Rows are points. A path goes straight from each point to the next, and from the last back to the first. The post is the endless flat space through its rows: a point in 2 columns, a line in 3, a plane in 4, and so on, so that a path can go around it. Count how often the path circles the post. Going back the other way cancels.
(in the rows, 100 means zero)

Post (1 x 2):
| 105 |  89 |
Path (25 x 2):
|  97 | 109 |
| 121 | 105 |
| 143 |  85 |
| 149 | 120 |
|  96 | 123 |
|  88 |  89 |
|  75 |  53 |
|  88 |  43 |
|  50 |  61 |
| 102 |  70 |
| 123 |  93 |
| 147 |  72 |
|  96 |  67 |
| 117 |  59 |
| 147 | 114 |
| 113 | 105 |
|  76 |  97 |
|  54 |  69 |
|  99 |  63 |
| 128 |  91 |
| 129 | 122 |
| 157 | 122 |
| 115 |  83 |
| 143 |  86 |
| 143 | 114 |
Times around: 2

Post (7 x 8):
| 118 | 134 | 102 |  95 | 111 | 136 |  77 | 110 |
|  94 | 122 |  93 | 107 | 111 |  95 | 113 | 105 |
| 101 |  80 |  71 |  88 |  85 | 111 |  93 | 142 |
|  82 | 116 |  98 |  83 |  96 | 134 | 165 |  77 |
|  75 | 113 | 124 |  87 | 115 |  95 | 128 |  52 |
|  90 |  62 |  96 | 133 | 130 |  78 |  68 |  69 |
| 134 |  96 | 107 |  80 |  87 |  87 | 147 | 137 |
Path (27 x 8):
| 124 | 115 | 141 | 127 | 120 |  76 | 101 |  60 |
|  99 | 110 | 111 |  94 |  99 |  58 | 139 |  79 |
| 139 |  90 |  88 | 100 | 135 |  78 | 163 | 107 |
|  67 | 123 | 116 |  80 | 145 |  72 | 144 |  89 |
|  97 | 115 |  91 |  98 | 124 |  48 | 115 | 118 |
|  63 | 135 | 121 |  65 | 105 |  65 | 102 |  71 |
|  91 | 144 |  79 | 125 | 100 | 155 |  85 |  93 |
| 119 |  78 |  66 | 147 |  87 |  83 | 113 | 122 |
| 128 | 107 | 140 |  79 | 121 |  70 | 131 |  63 |
| 167 |  77 | 116 |  78 | 106 |  53 | 138 | 127 |
| 130 | 118 | 136 | 104 | 104 | 108 | 114 |  56 |
|  91 | 162 | 117 | 131 |  92 | 103 | 159 |  58 |
| 108 | 135 |  61 |  69 |  85 | 152 | 122 | 105 |
|  58 |  91 |  73 |  79 | 127 |  79 | 117 |  95 |
|  79 | 103 | 109 |  78 | 114 |  87 | 122 |  99 |
| 141 |  94 | 121 |  83 |  86 | 124 | 156 | 125 |
|  79 | 114 | 148 |  71 |  61 | 107 |  90 |  60 |
| 123 | 142 | 103 | 121 |  77 | 137 | 123 |  73 |
|  89 | 115 |  69 |  80 |  90 | 171 |  91 |  45 |
| 103 |  89 |  82 |  71 | 135 |  72 | 112 | 113 |
| 107 |  87 |  50 |  87 |  74 | 139 |  74 | 139 |
|  70 |  46 |  68 | 123 |  52 | 107 |  52 | 113 |
|  42 |  25 |  55 | 172 |  95 | 105 |  76 |  97 |
|  91 | 132 |  97 | 124 | 102 | 131 | 122 |  59 |
| 115 |  80 |  59 | 109 |  87 |  78 | 157 | 140 |
| 118 | 146 |  84 | 105 | 112 | 105 |  98 | 128 |
| 101 |  48 | 144 |  95 |  85 |  94 |  68 |  11 |
Times around: 1

Post (11 x 12):
| 100 | 114 | 152 | 102 | 113 |  83 |  92 |  97 |  86 |  79 | 122 |  85 |
|  92 |  96 |  75 |  80 |  95 |  77 | 124 |  58 | 112 | 113 |  91 | 133 |
| 125 | 125 | 103 | 143 | 122 |  88 | 121 | 101 |  89 |  61 |  64 |  77 |
|  89 |  76 |  85 |  82 | 150 | 126 |  85 | 136 | 108 | 164 |  63 |  59 |
|  95 |  65 |  97 |  37 |  83 | 128 | 135 | 119 | 134 | 166 |  73 |  79 |
| 135 | 119 |  99 | 121 |  90 | 104 |  93 |  93 |  99 | 104 |  79 | 100 |
| 116 | 104 | 107 | 126 |  66 |  90 | 107 | 106 |  92 |  90 | 118 |  70 |
|  76 | 110 |  91 |  73 |  99 | 143 | 101 | 110 |  99 | 139 |  81 |  96 |
| 117 | 109 | 123 | 124 |  81 |  66 | 159 |  90 | 102 |  55 | 144 | 153 |
| 109 |  75 |  96 | 102 | 116 | 138 | 112 | 108 | 101 | 119 | 110 |  48 |
| 107 |  81 |  53 |  45 | 122 | 116 |  85 | 114 |  99 | 141 |  67 |  78 |
Path (27 x 12):
|  87 |  93 | 110 |  71 | 133 | 120 | 117 | 123 |  94 | 120 | 125 |  74 |
| 106 | 124 | 120 |  83 |  98 | 111 |  93 | 107 |  78 | 116 |  67 |  88 |
|  87 | 136 | 152 |  91 |  57 | 153 |  92 | 118 |  57 |  74 |  99 |  48 |
|  79 |  70 | 126 |  49 | 162 |  75 |  61 | 110 | 101 | 120 |  96 |  80 |
|  85 |  60 | 118 | 117 |  94 | 115 | 151 | 158 | 103 | 123 |  89 |  35 |
| 165 |  92 |  96 | 176 | 191 | 127 |  92 | 108 | 106 | 102 |  35 |  66 |
|  46 |  62 |  66 | 101 | 103 | 135 | 141 |  94 | 124 | 153 | 107 |  73 |
| 133 | 119 |  67 |  78 |  82 | 103 |  92 |  83 | 123 | 144 |  59 | 107 |
|  65 | 124 |  80 | 114 | 149 | 105 |  81 | 108 |  82 | 146 |  55 |  88 |
| 106 |  92 | 114 |  62 | 116 | 144 | 120 | 120 |  79 | 102 |  76 |  41 |
| 113 |  91 | 119 | 136 | 157 |  85 |  85 | 123 |  89 |  86 |  60 |  84 |
| 124 | 100 |  93 | 151 | 150 | 107 | 106 | 107 | 100 |  83 |  96 |  82 |
| 116 |  86 |  97 | 102 | 131 |  91 | 134 | 115 | 129 | 124 |  84 | 111 |
| 121 | 103 |   7 |  85 | 104 |  51 |  76 |  66 |  79 | 103 | 129 | 147 |
|  97 |  74 |  87 |  84 | 146 |  73 |  92 |  54 | 114 | 132 | 129 | 102 |
|  46 | 114 | 178 |  55 | 154 |  99 |  73 |  97 |  87 | 149 | 136 |  93 |
|   8 | 105 | 136 |  44 |  59 | 137 | 136 |  81 |  83 | 120 | 105 |  74 |
| 136 |  85 |  71 | 107 |  94 |  79 |  96 |  55 |  95 |  74 | 108 | 136 |
|  83 | 135 |  73 |  59 |  66 | 114 |  68 |  84 | 103 | 131 | 101 | 164 |
| 122 |  95 |  50 | 126 | 106 |  70 | 117 |  97 | 117 | 117 |  46 |  70 |
| 110 | 104 | 164 | 106 | 135 | 116 | 172 | 115 | 104 |  93 | 115 | 125 |
| 113 |  92 |  77 |  69 |  89 | 119 |  92 |  88 |  96 | 173 |  83 | 109 |
|  92 | 108 | 133 |  51 |  63 | 119 |  97 |  52 |  88 | 111 |  78 |  75 |
|  70 |  71 | 137 |  70 | 130 |  98 | 116 |  99 | 107 | 125 | 131 | 106 |
| 133 |  61 | 112 |  87 |  86 |  89 | 137 | 124 | 103 | 104 |  85 |  68 |
| 118 |  48 |  99 |  49 | 108 |  80 | 154 | 117 | 115 |  83 | 123 |  96 |
| 149 | 132 | 111 |  85 | 111 |  50 |  71 |  87 |  95 |  67 |  94 | 134 |
Times around: 4
